Each wall is flat, endless, passes through zero and stands at right angles to its row. A trip goes straight from one point to another. List the walls that it crosses, first one first.

Walls:
(1): -2.0  -4.6  -4.2
(2): -2.2  3.8  -4.1
(3): 0.1  6.7  0.7
(4): -2.1  0.6  2.7
(5): -1.1  -3.4  -4.7
Trips:
-3.4  3.7  -3.7 to -1.4  1.7  -3.3 => none
-3.7  -4.4  -3.8 to 3.4  3.9  1.1 => 3, 1, 5
-3.1  1.1  -1.7 to 1.6  -1.2  3.5 => 5, 1, 2, 3

Walls:
(1): -3.0  7.8  3.0  2.0  -1.5  0.9  -2.0  1.4
(2): -4.8  0.5  -11.3  4.4  -0.9  5.9  -4.1  5.2
(3): -1.3  0.8  -1.0  -0.1  -3.7  2.9  5.0  -2.7
(4): 0.4  0.0  1.6  1.2  -1.3  -2.6  0.2  6.1
(5): 0.0  1.9  -0.7  4.0  -1.0  2.4  -2.0  -2.0
(6): -1.6  -0.3  0.7  0.7  -2.2  2.1  3.1  -1.8
Trips:
4.7  -3.1  0.5  3.6  -1.9  3.1  -3.8  5.1 to -1.7  -5.2  4.2  -4.0  1.0  -8.3  2.8  0.8 => 5, 2
-3.0  -8.0  3.7  4.2  -2.0  0.4  0.9  4.4 to -1.2  -2.8  0.3  7.1  -2.4  2.7  -2.8  1.3 => 5, 1
-6.0  -1.7  6.1  -4.7  1.9  -4.2  -2.2  1.5 to 3.9  0.4  -4.1  5.6  -0.5  -2.7  1.6  6.4 => 2, 1, 5
-4.6  2.0  -1.5  2.7  2.8  -8.6  -1.2  0.7 to -0.2  2.4  7.0  1.3  -2.3  -3.7  2.3  -0.1 => 2, 6, 3
-0.1  1.9  0.2  3.8  1.2  0.3  -0.8  1.4 to -5.5  -0.8  2.9  2.4  -3.5  -1.5  1.5  0.3 => 6, 3, 2

Walls:
(1): -4.6  4.0  -2.5  -1.6  4.5  0.6  3.1  -3.5  0.2  -4.3  0.5  6.1  1.2  1.1
(2): -0.4  -1.2  -1.7  2.9  -1.1  -2.3  -3.0  -4.2  4.5  -4.3  1.4  5.7  -4.1  3.6
(3): -0.2  3.2  -1.2  -3.2  1.8  -4.2  1.3  -1.1  10.3  2.2  -1.4  4.4  3.5  -4.3
(4): 2.9  -2.6  2.9  -4.1  3.0  -0.2  0.0  -3.5  -2.9  -10.1  0.9  -1.0  -5.2  2.3
(5): -0.8  1.8  -0.9  -4.1  -1.7  1.1  -1.1  0.7  0.0  0.9  -0.5  -2.7  1.7  -2.6
Trips:
2.6  -1.3  1.9  -1.7  -3.9  1.2  1.2  -0.6  -0.4  -1.6  -1.4  1.7  2.9  -1.5 to -2.8  -1.2  2.2  2.4  4.8  -10.2  2.9  3.1  -6.9  -3.2  -2.4  4.1  2.4  -1.4 => 1, 5, 3
-2.3  5.4  1.0  2.9  -1.8  -2.8  -0.2  3.5  0.6  0.5  5.4  -2.1  4.6  -3.5 to -3.1  2.9  4.7  -4.9  1.4  0.9  -3.2  1.8  1.8  1.7  -3.5  0.9  3.2  0.5 => 1
7.7  -4.6  2.6  3.7  -4.7  1.8  -2.0  -1.1  2.5  -4.0  -3.0  2.6  -1.3  -1.6 to -3.7  1.2  -1.5  -4.0  -6.1  2.3  0.2  -3.8  2.8  -1.0  2.3  -5.4  -3.9  0.0 => 5
0.0  -2.4  0.6  -0.3  3.1  -1.6  0.1  -3.7  -0.3  -1.9  2.2  1.1  -5.6  4.0 to -5.4  -2.3  -4.8  3.9  -3.6  3.8  -2.3  -2.0  -3.6  -2.3  -1.2  -1.2  0.3  1.3 => 4
